Every row gives one point. A path goes straight from each point to the next, and from the last back to the first. The post is the endless flat space through its rows: a point in 2 columns, a line in 3, a plane in 4, and so on, so that a path can go around it. Count how often the path circles the post. Going back the other way cancels.

Post (1 x 2):
[[ 22 -13]]
Path (23 x 2):
[[ 24 -75]
 [ -5 -20]
 [ -4  15]
 [ -6  11]
 [-26 -21]
 [ 12 -58]
 [ 39 -38]
 [ 52 -25]
 [ 30 -33]
 [-14 -45]
 [-29  19]
 [  3  50]
 [ 53  29]
 [ 45 -25]
 [ 36 -44]
 [  0 -62]
 [ -6   0]
 [ 16  15]
 [ 50  26]
 [  1  58]
 [ 27  18]
 [ 68  16]
 [ 66 -58]]
Times around: 2

Post (7 x 8):
[[ 17  15  11 -33  41 -40  37  15]
 [ 35 -10 -30 -30 -15  49 -56 -39]
 [ 60  35   0  -3   6 -64  39  36]
 [-55 -20 -31  -7 -47   0 -29  11]
 [ 23  38  -5  14 -24 -19  36 -12]
 [-70 -30  -8  12 -24 -73 -32   0]
 [ 40  22  14  24  49   8 -19   1]]
Path (25 x 8):
[[ 28  -7  -1   2  30 -51 -11  -6]
 [  1 -30   3 -44  -4 -39  48 -40]
 [ 17   2 -11  -2 -32 -14  76 -24]
 [-78  -4 -12  10  19 -20  22 -35]
 [ 42  28 -12  23  89 -51 -37  18]
 [ 36  30   1  -7  22 -19 -38 -15]
 [ -9  21 -11 -38  27 -29  30  47]
 [ -2  15 -52  17 -19 -41  10 -53]
 [ 45  24 -11  25   2 -27  49  44]
 [ 22  -4  -8  -9 -33   1  26   3]
 [ -2  21   6 -11 -21  -8  33  13]
 [-11  -1  22 -33 -22 -32 -37 -22]
 [ 50  31  31  27  -2 -10  22  30]
 [ 48  30  13  27  13 -65  43  10]
 [-15 -41 -26  -1 -39  -8 -23  22]
 [ 22  -1  18  19 -38  -8   4 -27]
 [-63 -45   6  38  18 -23   0 -44]
 [ 42  13   6 -19  76 -11  13 -24]
 [ 15  81 -40   8 -13 -25  77 -13]
 [-35 -14 -45  16  20 -31 -23  20]
 [ 11 -20  -9 -26  -5  12  47 -30]
 [ 10 -14  -8   2  -1 -24 -17 -26]
 [ -7 -43 -69 -72   9   7 -15 -25]
 [ -6 -17 -73  -4 -36   4 -95  -6]
 [ -9  39 -28  -4  11  24  39   2]]
Times around: 0

Post (13 x 14):
[[ 22  49  -8   1 -29   3 -35 -59  37  16  21   8  12  14]
 [-17 -32   6  60 -24 -24  61  17 -15 -37 -42 -35 -31 -11]
 [ 21  48 -15 -45   0 -47 -56  -7  58 -20   3  16  11  -8]
 [-55   2  22 -16  -6   1  -7 -22 -17  41  21  15  -2  -9]
 [-16  10  45  27  -9   3  28  14  -4 -37 -25  20 -15  -1]
 [ 13  49  -3 -15   0  -9  -9 -34  48  25 -10 -14  50  -9]
 [ 43  12  18   3 -33 -13 -45  -2  57   5  -4  27  42  18]
 [  0 -37  22  31  35  11  61  -5  -9 -17   0  18 -30   7]
 [  3  42 -21  16   7 -25 -50 -22  57   4  -5  14  44  14]
 [  6 -33  -3  19   5 -15  21 -14 -33  -3 -46  26 -23 -29]
 [-34   2  19 -42 -13  -8 -28 -24 -12 -45  -4  -5  20  -2]
 [-13  29  12 -13 -25 -34 -14  -7 -52  14  19  13  17  -1]
 [ 43  47 -27 -20  -8  15 -76 -12  22   8  10 -12  19   9]]
Path (28 x 14):
[[-48   5 -21   9 -10   3 -27 -59  45  35  22 -10  49 -10]
 [ 30   2  17  32 -21  21  25  28  29 -29 -22  17   0   9]
 [-10  16  -3  61  20 -25  25  17   5 -15  16  38  21  54]
 [ 61  52   8 -16 -36   8 -12  -8  23  -7 -27  29  20   1]
 [ 34  -2  34 -27   5   2  22 -36  14   1  -9  35  -6  26]
 [-45   7  33   0   1   3  27  -8  38  -6 -18 -70   9   4]
 [ 17  24  36   1 -53 -68  28  -6  -9 -40 -32 -33  14 -10]
 [ 32   6  -5  15  20  -2 -36   7  42 -27 -17  -1   3 -32]
 [ 26  60 -35  27   1 -68 -11   0  12  50   0  -2  17 -23]
 [ 29  -5  15  11  -5  29 -20 -30  -4 -95 -36 -32 -53 -12]
 [ -1  14  32 -20   4 -39 -19  44  48 -67   8  21  -7 -10]
 [-16  25  11 -38 -21 -12 -35 -33  75 -15  -6   9  58  -4]
 [-25  50   2 -46   4 -27 -11 -29  21 -13  10  21  17  -1]
 [  8   8  -7 -48   4 -58  13 -12  -8 -48 -20 -23 -16  -7]
 [ 10  27  59  14 -48  -3  -2 -27  21 -33  30 -36  12  60]
 [  8  31  -2  -4   2  30  19 -20  25 -24  -1  -7 -37  25]
 [  5  42  23 -44 -59 -15  -3 -45 -53 -12 -13  21  -5  -9]
 [ 12   6 -25 -41  23 -54 -44  -7  15 -40 -36  24 -20  -7]
 [-25  14   7 -44  -1 -25 -15 -54   9  45 -36 -28  24 -25]
 [-49 -27   7 -17   1  -8  37 -44  18 -27  -1  17 -23  18]
 [  8  29  20 -34  -6   3 -35 -53   8  -9  12  20  14  26]
 [ -3  39  41   2 -13 -24 -71  -8  -6  54   3  36   7   1]
 [-14  22  19   8 -21  11 -75 -23  42  -4  34   5  29   8]
 [  5 -31  -6 -25  -9  30  24 -73  18   7 -22   1 -22 -51]
 [-11  -4 -18  17   0  -4  -3   8  20  85  24  16 -13   1]
 [-51  30  45 -37  -5   8  -6 -51  59  65  51  24  41  23]
 [-52  40  37 -37  17 -19  -2  -9 -34 -19  18 -16 -15   8]
 [-42  43   8 -28  33  -1 -22 -54  60  19  26   4  20 -10]]
Times around: 3
